Each row of a before or after table is a point. One or more steps were done to the points. Then noise was added and the rows were shuffled. The steps act on how far a point lies along the listed directions, d1 being the first. Name the steps. A step turns or swaps two directions, mirrors them in a line or flattens them onto one, adds a multiple of one to another, or multiplies one. Angles are multiples of 10 degrees, from the lower direction toward the higher: turns from -170 to 170, lines from 10 to 170 but not 90. Use the fewest steps. Two steps may share a direction if one is a turn and the other turns, adds or multiplies; they go together, in the order done. Otherwise the lowest direction goes first.

Directions:
(1): [-4.3 -0.2]
(2): [ 0.2 -4.3]
Before:
[[ 3.7 -8.6]
 [ 1.5 -6.6]
 [-0.1  2.4]
 [ 2.9 -1.7]
 [ 0.9  4.1]
 [-1.2 -0.2]
 [ 3.1 -2.6]
 [-0.5 -2.0]
 [ 1.4 -0.2]
 [-3.0 -2.0]
 [ 3.2  1.4]
 [ 3.1 -0.3]]
After:
[[ 2.6  3.3]
 [-1.3  3.2]
 [ 0.1  3.3]
 [ 8.9  3.5]
 [-3.8  1.0]
 [ 2.1 -2.9]
 [-2.6  0.1]
 [ 2.4 -0.7]
 [ 1.6  2.3]
 [ 0.3  1.4]
 [ 6.3  1.7]
 [ 0.3 -1.1]]
Steps: turn d1 and d2 by 90 degrees

Directions:
(1): [ 1.2 -1.0 -3.2  5.0  4.2 -1.0]
(2): [-2.0  3.5  2.2  2.7 -1.4 -5.1]
Before:
[[ 1.3 -2.8 -0.5  1.1  1.3  2.1]
 [ 1.9 -4.0 -4.9  2.8  3.7  5.1]
 [-2.8  3.4  4.1 -0.5 -4.8 -2.2]
 [ 1.7 -2.3  0.3 -4.6 -2.2  3.5]
 [ 0.8 -1.7  0.0  0.9  0.4 -1.2]
 [ 2.1 -2.8 -0.9  3.5  2.0  0.9]
 [-4.1  2.4  4.3 -5.8 -3.1  0.6]
 [ 3.5 -4.6 -6.6  2.1  4.6  3.3]]
After (8 x 6):
[[ 0.4 -1.0  0.4  1.0 -0.2 -1.7]
 [-2.7  4.9  3.1  1.5 -4.6 -7.1]
 [-0.3  0.7  2.9  3.5 -1.4 -3.2]
 [ 0.1 -0.4  2.5 -4.7 -4.2  1.1]
 [-0.3 -2.7 -0.8 -5.5  1.7  6.2]
 [-1.1  0.6  2.7  1.2 -1.9 -1.6]
 [ 2.1 -3.6 -2.9  0.0  1.9  5.7]
 [-4.2  4.4  3.6  2.2 -4.3 -4.0]]
Steps: mirror d1 and d2 in the line at 30 degrees

Directions:
(1): [ 4.5 -0.1 -4.8  2.8 -1.0  0.9  5.6  2.8  1.0 -0.5  2.9 -3.4]
(2): [ 4.1  1.1  1.4 -5.2  2.5  4.2  3.4 -4.8 -0.7  0.6 -2.3 -0.9]
Before, 8 rows:
[[-4.6  2.2  1.1  6.2 -4.2 -4.6 -4.4  5.5  0.1 -1.5  1.1  0.7]
 [ 6.3  0.3 -0.9  0.2  0.2  2.5  5.8  0.3 -1.6 -0.1  1.4 -4.2]
 [-5.1 -1.0  7.4 -3.8  2.5 -1.8 -7.3 -2.8  1.4  2.1 -3.2  4.4]
 [ 3.7  1.1 -1.1 -1.8  0.5  0.6  2.0  1.5  0.6  1.5  0.1 -2.4]
 [-3.9 -1.9 -2.0  4.7 -2.6 -5.7 -1.9  3.6  0.0  0.2  4.1  1.1]
 [-0.4 -0.1  1.1 -1.0  1.6 -2.9 -3.2  1.0  1.4 -0.2 -1.9 -0.6]
 [-7.8 -0.2  0.0  6.5 -4.0 -5.2 -4.9  5.4 -0.1 -0.6  1.8  4.0]
 [-4.6 -0.3  1.2  0.0 -0.5 -4.6 -3.1  2.7 -0.3  1.7 -0.1  2.5]]
After:
[[-7.2 -0.1 -0.1  6.0 -3.7 -4.9 -4.3  4.9 -0.1 -0.6  1.5  3.9]
 [ 5.7  0.1 -1.5  1.2 -0.5  1.6  5.2  1.4 -1.5 -0.1  2.0 -3.9]
 [-4.2 -1.9 -2.0  5.0 -2.6 -6.2 -1.8  3.6  0.1  0.0  4.1  1.2]
 [-3.5 -0.4  8.0 -5.7  3.3  0.0 -6.0 -4.9  1.2  2.2 -4.2  4.0]
 [-4.0 -0.1  1.4 -0.6 -0.1 -4.1 -2.9  2.0 -0.2  1.8 -0.4  2.5]
 [-4.4  2.3  1.0  6.0 -3.9 -4.3 -4.5  5.4  0.1 -1.3  1.2  0.8]
 [-0.3  0.0  1.5 -1.4  2.2 -2.7 -3.1  0.6  1.2 -0.2 -2.3 -0.4]
 [ 3.1  1.2 -1.2 -1.4  0.4  0.5  1.9  2.1  0.9  1.4  0.3 -2.2]]
Steps: add -0.3 times d1 to d2

Directions:
(1): [ 1.3 -2.4 -3.7  2.6 -0.2 -1.1 -6.7 -0.6 -1.1 -2.3 -0.1 -2.3  1.9  7.8
  5.4  0.4 -1.1  0.7 -1.6 -2.1]
(2): [ 3.1  3.3  4.2  0.0  4.1  3.6 -0.7 -3.5  1.5  4.5  0.9  1.8  2.8  3.0
  1.6  4.8  1.2  0.5  5.7 -2.2]
(3): [ 3.9  1.0 -3.5 -3.7  2.0  0.8  4.5 -2.4 -1.1 -0.5 -4.3 -2.3 -1.7  0.2
  1.8  0.8 -0.9 -7.8 -2.0 -4.1]
(4): [ 2.9 -0.1  3.1  0.2 -0.9 -5.2  0.6  3.2 -0.7 -1.4 -6.2 -5.4 -0.4 -0.6
 -1.0 -0.6 -0.2  3.9  5.8 -3.4]
(5): [ 1.3  0.4 -7.2  2.6  0.1 -2.1  1.2  1.6  6.0  1.3  2.0 -2.1  6.1 -2.4
 -2.0  0.8  4.7 -0.7  1.2 -1.2]
(6): [ 1.6  3.0  4.4  2.3 -8.7 -4.0  2.0 -2.1  0.7  1.7 -0.6  2.8  2.5  2.1
  0.4  0.4  1.8 -1.6 -4.4 -2.3]
Before:
[[-1.2 -1.2 -3.5  2.5 -2.1 -0.3 -5.3  1.0  2.7  0.5  4.0  0.2  6.4  4.5
   2.9 -0.6  1.8  2.0 -2.1  0.7]
 [-2.0 -1.2 -6.5  1.6 -2.2  1.1 -1.3 -1.1  2.6 -0.1  5.1  3.2  4.6  3.0
   1.0  1.3  2.9 -2.7 -5.9  2.5]
 [ 1.6  2.7  1.3 -0.4  2.8  2.4  1.9  0.3  1.7  2.7 -2.1 -2.4  0.3 -0.9
  -1.2  1.9  0.4  0.6  5.4 -2.4]
 [-1.8 -0.9 -6.7  5.0  0.7  1.4 -5.3 -0.5  4.0 -1.1  5.2 -0.5  1.9  2.3
   0.4 -0.9  1.8 -2.2 -2.8  1.1]
 [-3.5 -1.8  4.7 -4.2 -0.7  1.7  1.4 -0.1 -4.8 -0.9  0.0  2.7 -5.2 -3.3
  -1.4 -3.2 -3.1  1.1 -3.4  4.8]
 [-2.8 -2.1 -6.8  3.8  0.7  2.2 -6.2 -2.3  1.8 -0.4  7.6  0.9  2.9  4.3
   2.6  1.2  1.4 -0.3 -5.0  3.4]
 [ 4.0  1.4  0.0  1.3  1.1 -0.5 -1.4 -2.4  1.3  2.2 -1.7 -2.7  1.8  4.9
   2.2  2.0 -1.1 -4.0  2.5 -4.6]
 [-0.1 -1.2 -1.9  0.8 -2.2 -2.0 -1.7  1.4 -0.3 -1.1 -1.7 -1.9  1.1  1.6
   0.6  0.1  1.2  1.2 -0.4  1.7]
 [ 2.9 -1.5 -5.8  0.0  2.6 -2.2 -0.6  1.6 -1.8  0.5 -3.1 -4.8  0.9  1.3
   1.8  0.4 -0.3 -2.2  1.9 -2.9]
 [-1.0  0.1  4.7 -1.4  0.7  1.4  0.2 -0.1 -4.8 -1.0 -0.7  0.7 -3.2 -0.4
   0.1  0.3 -3.4 -0.6 -0.4  0.8]
 [-2.3  0.5  5.3 -1.2 -2.6 -0.5  3.4  1.1 -0.7 -1.0 -2.7  0.5 -4.9 -2.8
  -1.2 -2.8 -2.6 -1.7 -1.5 -0.7]]
After (11 x 20):
[[-0.5  4.3  9.9 -2.8 -6.2 -0.4  8.2 -2.8 -1.7  2.5 -1.8  5.5 -1.7 -2.3
  -2.9  2.0  0.6 -3.2 -2.4  1.1]
 [-1.4  4.2  9.3 -1.9 -4.6  2.8  2.5 -3.8 -0.2  4.7  2.4  7.6  1.5  0.1
  -0.1  0.5  0.7 -1.5 -3.6  2.3]
 [-0.4 -3.0 -5.1 -1.3  8.4  2.5 -2.0  3.0  1.8 -2.1 -2.7 -5.8 -2.3 -0.2
   2.0 -0.9 -2.0 -0.4  5.8 -2.6]
 [ 0.5  6.1  9.4  1.9 -7.0  0.2  4.7 -4.7  1.6  3.7  0.7  5.7 -0.6 -1.7
  -3.6  0.9  1.7 -4.7 -3.2 -0.6]
 [-0.1  0.3 -3.1  1.5 -5.7 -2.2  0.9 -1.6 -2.4  1.6  1.1  2.3  1.3  1.8
   1.1 -0.7  0.5 -5.1 -7.4 -0.2]
 [ 2.5 -3.0 -8.2 -3.8 13.1  2.7 -0.1  3.5  1.5 -0.1 -1.8 -7.9  1.7 -4.0
  -1.1  0.7  1.2  2.2 10.1 -0.6]
 [ 0.5  1.3  0.9 -0.9 -0.9  2.2  0.4 -2.6 -0.7  1.5 -0.2  1.7  0.4  2.6
   1.2  1.9  1.0 -2.6 -1.7  1.8]
 [-1.8 -0.5 -0.8  4.0 -5.7 -2.1 -2.6  2.4  0.6 -1.2 -0.1 -2.1  0.7  2.7
   0.5 -2.1 -0.1  3.0 -2.8 -0.3]
 [-0.9  5.4  7.9 -0.8 -4.1  0.8  7.2 -4.5  1.1  5.1  2.9  5.7  0.0 -5.0
  -4.4  2.2  2.3 -2.0 -1.4  2.9]
 [-0.8 -3.4 -7.4 -0.2  9.0  2.4 -1.9  3.8  0.3 -1.8  1.1 -5.4  0.9 -3.8
  -1.3  0.4  0.0  0.8  5.5  1.2]
 [-4.3 -1.6 -0.4  1.3 -4.1 -1.3 -1.8  0.4 -0.7 -0.5  3.5  1.9 -2.4 -0.2
  -1.2 -3.6 -3.0 -2.4 -5.8  3.8]]
Steps: turn d1 and d4 by -110 degrees; mirror d2 and d3 in the line at 120 degrees; multiply d5 by 2; turn d5 and d6 by 110 degrees
